Each row of a before or after table is a point. The points were changed in one or more steps. Then noise was added and the rows were shuffled. The steps act on columns, c1 being the first. Name the steps. A step turns or swaps two columns, mirrors them in a line or flattens them onto one, adds a multiple of one to another, or multiplies or shifts one. Angles are multiples of 10 degrees, from the lower column toward the higher: turns from -170 to 170, lines from 10 to 170 but not 90. Use the fewest steps. Two steps may share a column if one is a turn and the other turns, adds or multiplies; they go together, in the order done. Otherwise the lowest column goes first.

Before, 12 rows:
-0.31, +0.29, +0.99
-0.35, +0.02, +0.77
+0.14, +0.22, -0.66
+0.48, -0.28, +0.47
-0.07, -0.52, -0.30
+0.15, -0.39, -0.02
-0.42, -0.13, +0.32
-0.02, -0.63, +0.27
+0.95, +0.29, -0.34
-0.39, +0.32, +0.56
+0.16, -0.21, -0.38
+0.09, -0.05, +0.13
After (12 x 3):
-0.38, -0.36, -0.71
+0.13, +0.06, +0.71
-0.39, -0.54, -0.42
+0.03, -0.01, -0.12
-0.30, -0.61, -0.81
-0.05, +0.48, -0.46
-0.05, +0.56, +0.13
-0.42, +0.03, -0.33
+0.17, +0.38, -0.07
+0.98, -0.13, +0.47
+0.47, +0.12, -0.54
+0.14, +0.32, +0.31
Steps: turn c2 and c3 by 160 degrees

Before:
+0.02, -0.14, -0.16, +0.06, +0.04, +0.37, -0.39, -0.32, -0.12
+0.03, -0.01, +0.55, +0.31, +0.49, -0.58, +0.44, -0.12, +0.82
+0.08, +0.63, -0.17, +0.05, +0.60, +0.25, -0.43, -0.26, +0.16
-0.18, +0.06, -0.81, -0.56, -0.01, -0.25, +0.01, -0.43, +0.01
-0.45, -0.39, -0.21, -0.56, +0.07, -0.88, +0.53, +0.11, -0.77
-0.51, +0.40, -0.58, -0.22, -0.02, -0.24, +0.33, -0.09, -0.57
+0.17, +0.43, -1.11, -0.15, -0.16, +0.05, -0.19, -0.02, -0.19
-0.35, -0.12, -0.65, -0.40, -0.32, -0.23, +0.53, +0.47, -0.68
+0.90, +0.00, -0.15, +0.30, +0.72, +0.03, -0.79, -0.25, -0.20
+0.35, +0.01, -0.45, +0.37, +0.99, +0.45, -0.15, -0.38, +0.24
+0.56, +0.14, +0.28, -0.29, +0.63, +0.17, +0.15, -0.19, +0.24
-0.14, -0.86, +0.10, -0.59, +0.65, -0.57, -0.37, +0.92, -0.56
After, 12 rows:
-0.12, -0.86, +0.06, +0.85, +1.26, +1.18, +0.24, -0.66, -0.55
-0.41, -0.39, -0.18, +0.57, +0.17, -0.66, -1.72, +0.08, -0.80
+0.02, -0.02, +0.57, -0.31, +0.96, -0.61, -1.29, -0.03, +0.85
+0.03, -0.12, -0.22, -0.13, +0.08, +0.64, +1.01, +0.27, -0.10
+0.53, +0.14, +0.30, +0.22, +1.27, -0.50, -0.15, +0.24, +0.27
-0.36, -0.11, -0.61, +0.49, -0.65, -1.03, -1.18, -0.31, -0.66
-0.13, +0.06, -0.84, +0.39, -0.02, +0.17, -0.26, +0.58, +0.01
+0.92, -0.03, -0.18, -0.34, +1.44, +1.76, +1.56, +0.11, -0.22
+0.14, +0.44, -1.11, +0.14, -0.33, +0.36, +0.38, +0.06, -0.21
+0.38, +0.05, -0.45, -0.45, +1.96, +0.04, +0.65, +0.24, +0.26
+0.06, +0.61, -0.15, -0.14, +1.18, +0.80, +1.02, +0.22, +0.13
-0.50, +0.41, -0.60, +0.22, -0.07, -0.55, -0.80, +0.15, -0.57
Steps: turn c4 and c8 by -160 degrees; multiply c5 by 2; multiply c7 by 3; turn c6 and c7 by 130 degrees
